Each row of a before or after table is a point. The points were changed in one or more steps. Then noise was added and the rows were shuffled. The steps act on how far a point lies along the listed directions, d1 being the first. Write out the steps. A step turns or swaps two directions, mirrors them in a line or flattens them onto one, adds a multiple of one to another, or multiplies one. Angles are multiples of 10 degrees, from the lower direction toward the higher: turns from -170 to 170, lines from 10 to 170 but not 90. Use the fewest steps. Two steps may share a direction if one is a turn and the other turns, adds or multiplies; they go together, in the order done. Otherwise the lowest direction goes first.

Directions:
(1): 16; -20; 63
(2): -55; 31; 24
(3): 36; 57; 9
Before:
59; -29; -36
-42; -31; 1
-52; -34; 44
-58; -25; 21
-38; -18; -1
82; 57; 65
7; -16; 3
-3; 42; 10
After:
-28; 4; 66
-10; 18; 75
15; -7; 6
-28; 27; -22
56; -37; -31
-15; -16; 48
-17; -12; 35
46; 88; -61
Steps: turn d1 and d3 by 70 degrees

Directions:
(1): -59; 72; -5; 5; -16; -13
(2): -38; -38; 54; 49; -8; -29
Before, 11 rows:
38; -92; 13; 15; 10; -5
-37; 26; 31; -11; -10; -7
115; -71; -45; -7; 32; 50
73; -42; -17; -44; 2; 36
82; -47; -17; -14; 12; 30
-67; 69; -1; 2; -14; -11
-6; 27; 18; 2; -14; 10
-59; 59; -19; 4; 7; -25
-61; -7; 53; 49; -15; -13
-36; -48; 29; 30; 2; -31
27; 43; -29; -56; -8; 34
After:
-3; 29; 13; -2; -13; 13
15; -90; 30; 30; 5; -16
69; -65; 1; -27; 0; 29
45; 20; -27; -57; -3; 36
73; -66; 4; 4; 11; 21
-71; 20; 40; 41; -19; -12
-44; 68; -36; -12; 10; -17
-33; 34; 21; -21; -9; -4
103; -101; -16; 18; 29; 35
-50; 80; -20; -16; -11; 0
-53; -29; 28; 33; -4; -34
Steps: turn d1 and d2 by -20 degrees

Directions:
(1): -4; 46; 47; 28; -59; 16; 55; 29; -31
(2): 40; 39; 10; -38; 2; -25; 51; -55; 54
(3): -43; -29; -58; 11; -17; -61; 58; -4; -16
(4): 46; -64; 11; -6; -31; 23; 12; -57; -51
(5): -19; -64; 78; -2; 8; -32; 13; 22; 38
(6): -7; 10; 17; 80; 67; 5; 21; -42; -11
Before (10 x 9):
-28; 38; -25; 43; 54; -32; 15; -24; 45
3; -14; 11; 12; -8; -6; 20; 30; -9
64; 37; -71; 4; 67; 13; -12; -98; -33
-11; -8; -28; 5; -58; -12; 50; 12; -6
86; 66; -8; -57; 32; 68; -34; -72; 28
66; 24; 35; -28; 29; 21; -18; -86; 24
-23; 32; -47; 40; 52; -24; 4; -49; -15
14; -5; 3; -67; -39; -13; -7; -18; 22
38; -24; -6; -39; -7; 19; -38; 12; 12
31; -45; -10; -29; -32; -9; 16; 5; 29
After (10 x 9):
13; -28; 13; 16; -16; -3; 19; 31; -23
78; 51; 33; -42; 33; 1; 3; -94; 58
-20; 51; -27; 35; 59; -43; 18; -26; 61
98; 98; -4; -74; 43; 53; -12; -80; 67
-3; -24; -24; 0; -63; -1; 45; -7; -19
22; -12; -6; -36; -1; 14; -41; 25; 26
54; 70; -72; 0; 76; -1; 3; -89; 1
-26; 44; -47; 37; 59; -26; 1; -40; -2
38; -38; -13; -32; -30; -10; 21; 7; 41
19; 9; 5; -73; -31; -17; 8; -23; 39
Steps: add 0.7 times d1 to d4; multiply d2 by 1.6
